Every row gives one point. A path goes straight from each point to the next, and from the last back to the first. The post is the endless flat space through its rows: a point in 2 columns, a line in 3, a plane in 4, and so on, so that a path can go around it. How many times does the path go around the post? Going back the other way cancels.

Post, 2 rows:
[[ -6 -28  15]
 [ 14  24 -28]]
Path (20 x 3):
[[ -7  18  -4]
 [-25  16 -37]
 [ -9  11 -83]
 [ 12 -27 -32]
 [-58 -57 -21]
 [ -3  33 -19]
 [  8   0  18]
 [ 61  31  15]
 [ 17 -53  18]
 [-25 -44 -50]
 [-33 -10 -14]
 [ -2  34  33]
 [ 24  -4  45]
 [ 13 -54  57]
 [ 12  34  28]
 [-24  -5   3]
 [-68 -48 -28]
 [-10 -46   8]
 [ 15 -28  11]
 [ 26   0  27]]
Times around: 0

Post, 8 rows:
[[-31  -6  37 -56  19   1  76 -44  -1]
 [-31  -2 -13   6  15 -33 -40   4  61]
 [  7   4  -9  -8   7 -46 -30  46  15]
 [-33 -29  -4  19 -19  14 -53  15   7]
 [-25  14 -42  15 -25 -27 -13  49  32]
 [ 25  44   9  -3 -30 -11 -20  29  50]
 [-22   0   1 -67   6  11  39  -4  21]
 [ 10 -15  18 -12  41  16  53 -38  44]]
Path, 21 rows:
[[ -6  -2  21  19  41 -21  15  30  57]
 [-36 -53  -6   5  16 -25  10   9  37]
 [ -9   1  16 -52 -51 -35 -44  32  26]
 [-12 -31   1 -22  10  42  15  -4  44]
 [ -4 -62  40  55  39 -17  20 -46  53]
 [-36 -44 -28 -37  29 -26 -23 -30  30]
 [-14 -15  18  -2 -38 -60 -41  17 -57]
 [-44  -5   1 -77  -8 -16  48 -13  44]
 [-41  31  -4 -38 -88 -22  45  13  11]
 [ 12  11   2 -21 -26 -29 -24  34 -10]
 [  6  -1  -5 -77 -10   2  25  -9  27]
 [ 13   9  33  12 -27  -7  -4  11  38]
 [  4  24 -15 -52 -40  42  26  55  26]
 [-42 -16 -12 -15   9  18  -7   0  11]
 [ 20  48  -3  -4 -85  24 -56  15  18]
 [-17 -32  16 -63  10  -8  34 -23  -7]
 [ 73   0  20  20  17   3  20  -2  33]
 [-56 -14 -25 -85  22  20  20 -19  17]
 [ 33   2  -6  13  44 -19   5  71 -33]
 [  1   4   1 -16  25  -8  53  23  62]
 [ -8 -37  18  -8   6 -17 -51  19  42]]
Times around: 0

Post, 13 rows:
[[  4  29  24 -15 -10  -5  22  26   7  11  20  10 -26   5]
 [ -3 -16  -5 -22   5  38  22 -24  23  -8 -35 -24 -41  19]
 [ -3  -6 -38  16 -21   9   9  -4 -18  18 -33  25 -15  -9]
 [-26  14  21 -20   6   4  -4  39 -35  28  21   9   7  24]
 [-25  20 -17  -7 -22 -15 -14   9 -17   5  21  12 -16 -11]
 [-12 -13  31  19 -15 -12  14  13 -26   2  13  -3 -19  -6]
 [  0 -16   0   1   9 -15 -19   7 -20 -32  -8  32  -5 -19]
 [ -9  21  -8  19  -5  25  12  33  -5  -6  29  -1 -29  22]
 [-10 -17  -9 -21  16  -5  48 -17  -1  -6 -24  -4 -24  10]
 [ 11  -8   5   2  17 -21   9  -7  14 -13 -31 -14 -23  20]
 [-42 -24 -20   9   7 -10  -6  -2   3  15 -38  40   1 -23]
 [-28  -9 -20   5 -15 -11  19  -6 -14  -6 -50  18  28 -42]
 [ -6  28  14  -9  38  16   4   2 -25  26  -2   1 -29  11]]
Path:
[[   7    7   -9   -8  -19   10   -9   14   19   -5  -29    9   33  -19]
 [   0    5  -17   18   17  -14   -9    2  -29   28  -21  -13   -8   -1]
 [ -26  -21  -15    5  -30    7   25   33   -7  -17   -6  -21    4   23]
 [   8   -5  -15   37   -4    5   53    0  -39  -43  -36  -16   -9   12]
 [ -39  -29   22   21    0   22   71    2   29   -7  -17   -3   -4   22]
 [   8   11   31   36   21   -3   14  -16    6   12    0   15  -55  -35]
 [  19  -38    6   20   12   14  -10    6  -31  -48   -7   -6  -14  -29]
 [ -14  -23   44  -19  -32   21  -20   54   52  -15  -31    4    4   -8]
 [ -33   13   17   28   25  -32   16   10   10  -20  -10  -23  -29   18]
 [ -20   43  -56  -13   -3    7  -29    6    5  -19    6   20  -22   52]
 [   4   50   12  -15   44    2   19    0   -9   31   -1   -6   -6   23]
 [  -9   12  -24  -19  -16   18   13    8   14   30   -6    2  -17   19]
 [ -42   13  -33  -12  -18   12   61  -26   52    1  -44   15    0   -3]
 [ -18   14   24  -17   -2  -11    4   28    2  -30   21  -22  -12   34]
 [  29   19   55    5   -6   -7    9   19   -2   13   -9   14  -45   -7]
 [   7   18   37   -9   22  -14    7   32   23   16    3    6  -29   13]
 [  -4   -4   -1    9   12   15   -4   29  -12   -1    7   15   -4   19]
 [   5  -23   69   19   54  -36   69   29   58   14   -7   39  -15   20]
 [   5   40  -10   13   -2   -8  -25  -32  -39  -13    1   15  -45   -8]
 [ -24   -5  -35  -30   17    9   18   14  -29  -10  -38    6    7   35]
 [   7    0  -13   38   41   34   21    4 -121   36  -71   10   15  -37]
 [  12   28  -29  -19   37  -22  -39   40  -11    0   35   36  -16   41]
 [   1    4   24  -21   28  -10  -20   -3  -18  -39   -6   10   23  -20]
 [ -19   24   50   17  -20   22   23   -2  -46   46   -2   13  -29  -13]
 [  -6   17  -45  -17  -14  -24  -28    8  -58   13  -16   22    3   12]
 [   3   15    1   13  -16  -19    3   33   -4  -16   25   22  -39  -11]
 [ -35   25  -24    0   19    6    3   -8  -64  -18  -60   -9   23    6]
 [  -5   14   -5  -46  -27    1    2  -17  -30   22   31   30  -37   -8]]
Times around: 0
